Each row of a before or after table is a point. One or more steps were done to the points. Then noise was added and the rows were shuffled. The steps act on columns, c1 being the first. Name the steps. A step turns or swaps two columns, mirrors them in a line or flattens them onto one, adds a multiple of one to another, or multiplies or shifts one. Angles are multiples of 10 degrees, from the lower column toward the higher: turns from -170 to 170, lines from 10 to 170 but not 90. Use the fewest steps. Two steps may share a column if one is a turn and the other turns, adds or multiplies; they go together, in the order done. Otherwise the lowest column goes first.

Before (10 x 2):
[[ 34   7]
 [ -9 -22]
 [  6   1]
 [ -8 -27]
 [ 32   5]
 [ 28  11]
 [  4  -6]
 [ 18  -4]
 [ 21 -26]
 [ 45  43]]
After:
[[-25 -18]
 [ 22  -5]
 [-18 -26]
 [ 27 -10]
 [-23 -25]
 [ -4 -19]
 [ -4  -7]
 [  3  -7]
 [-62 -16]
 [ 13 -32]]
Steps: mirror c1 and c2 in the line at 120 degrees

Before:
[[ -3  -9  18]
 [-26  -3  11]
 [ -4  18  13]
 [ 12 -12   2]
 [ 15  13  -4]
 [  4  16 -22]
 [-15   1  25]
 [ -8  16  11]
 [ 18  -4  11]
 [-13  16  -8]
 [-16 -14  23]
 [ -6  -1  -4]
 [  7 -15   3]
 [ 24  24  11]]
After (14 x 3):
[[  3  40 -21]
 [-16 -35  23]
 [ -6  -2  -4]
 [ -2 -22  19]
 [  7 -38   3]
 [ 11 -29   2]
 [ 24  59  10]
 [ -5  44  13]
 [-10  40  11]
 [ 14  33  -5]
 [ 18 -10  11]
 [-15   2  26]
 [-13  41  -8]
 [-25  -7  11]]
Steps: multiply c2 by 2.5

Before:
[[-38 -22  41 -35]
 [ -1  20  48  46]
 [ -8  -7 -20  17]
 [ 34 -33  37 -31]
 [-41  16   8 -17]
 [ 31 -27  53 -28]
 [ 34 -13 -17  47]
 [  2 -15  44  19]
 [ 23 -60  17 -11]]
After:
[[ 41  56 -13 -27]
 [ 11  44 -18  21]
 [-33  -5 -21 -17]
 [ 35  51  35 -10]
 [ 42  -3  18  47]
 [-28  48  -8 -33]
 [  0 -14  18  18]
 [ 46  49   3 -31]
 [ 11  23 -46  49]]
Steps: shift c1 by 10; turn c2 and c3 by -130 degrees

Before:
[[-31  -2  37  -4  13  -9]
 [ 16  -7 -17  -7  10  30]
 [-38  -9  29   2 -13  23]
 [-31  35 -36  -8 -51   6]
 [ 10   9  11  25 -22  33]
 [ -5  19   9  -4  60  26]
 [ 21  16  58 -16 -11  40]
 [-11  29 -21 -34  38  34]]
After:
[[-29 -54  37  30  14   2]
 [-40 -59  28  41 -13  28]
 [ 11 -39  13  16 -23  37]
 [ 22 -32  57 -40 -12  57]
 [ 17 -56 -18 -21  10  24]
 [ -6 -32   8   2  59  29]
 [-29 -16 -35  24 -50  -3]
 [-13 -22 -21 -25  37  28]]
Steps: add -1 times c1 to c4; shift c2 by -50; add 0.3 times c3 to c6

Before (13 x 9):
[[  1  31 -14   8  -1  21   5  26 -15]
 [-12  33  12 -20  -1  15 -28  -4  -3]
 [ -2   6   7  -7  15 -10   6  -7   8]
 [ -2 -10  22 -14   7   3   4 -19   4]
 [-18  39  15 -15   1  -2 -25   0   2]
 [  5  28 -17  -6  19  16  -7  25  -2]
 [ -8  -9  11  -6   3  -5  -8 -39   6]
 [  4  21   0  15  18  22 -10  17   5]
 [ -2 -19   0 -16  15   2  -5 -19   1]
 [-18 -20  13  -6  14  -1  -4  -2  -3]
 [ -1  -2  15 -17  13  13   6  -2   7]
 [ 17  11  -8   3  -2  10  -8  33   6]
 [  8   2  21 -11  17  -4 -11  -7 -15]]
After:
[[-18 -22  16 -18  15  -2  -4  -3   0]
 [ 15  10  -7  11  -2   9  -8  33   9]
 [-12  34  11 -58  -1  16 -28  -4  -1]
 [  3  21  -1  47  19  21 -10  16   6]
 [ -3 -20   0 -48  17   3  -4 -18   0]
 [  6   0  21 -34  19  -4 -10  -7 -15]
 [ -9  -9  10 -18   4  -7  -9 -39   7]
 [-18  40  15 -46   1  -3 -23   0   3]
 [ -2  -9  24 -42   6   4   4 -20   6]
 [  0  -1  13 -51  12  15   5   0   6]
 [  5  30 -15 -19  19  15  -7  26  -2]
 [  1  33 -14  22  -1  22   3  27 -13]
 [ -4   9   7 -19  14  -8   8  -7   6]]
Steps: multiply c4 by 3

Before:
[[  7  -5   1  13  11  -1 -13  22  -5  43  -6]
 [ 36  28  25 -53   7   4  12  13  -6   2  16]
 [ 33  12 -39  12  -1   9  -4  -6 -21  26  25]
 [ 19 -28  20  11  12   4   6   0  -3   5 -34]
 [-60  28  25 -48  11   4 -12  -3  -8  19 -47]
 [  5  -2   3   0  -5   7  36  12 -43  19  32]
 [  7  21 -11  -3  -7 -11  -6  17 -34  10   7]
 [ 24  24  20  -5 -19   5 -17 -24  -5  10   2]]
After:
[[  7  -7   1  12  11  -1 -14  21  -2  46  -7]
 [  8  22 -12  -5  -8 -12  -5  18 -35  11   6]
 [ 17 -31  18  10  11   4   4   0   0   4 -33]
 [ 35  28  25 -53   6   6  11  14 -21   3  15]
 [ 24  24  19  -5 -18   6 -19 -24  -7  11   1]
 [  2  -4   3   1  -4   8  38  10 -44  20  32]
 [ 32  14 -39  12  -2   8  -4  -6 -19  30  24]
 [-58  29  24 -49  11   4 -12  -1 -23  18 -48]]
Steps: add 0.3 times c4 to c9
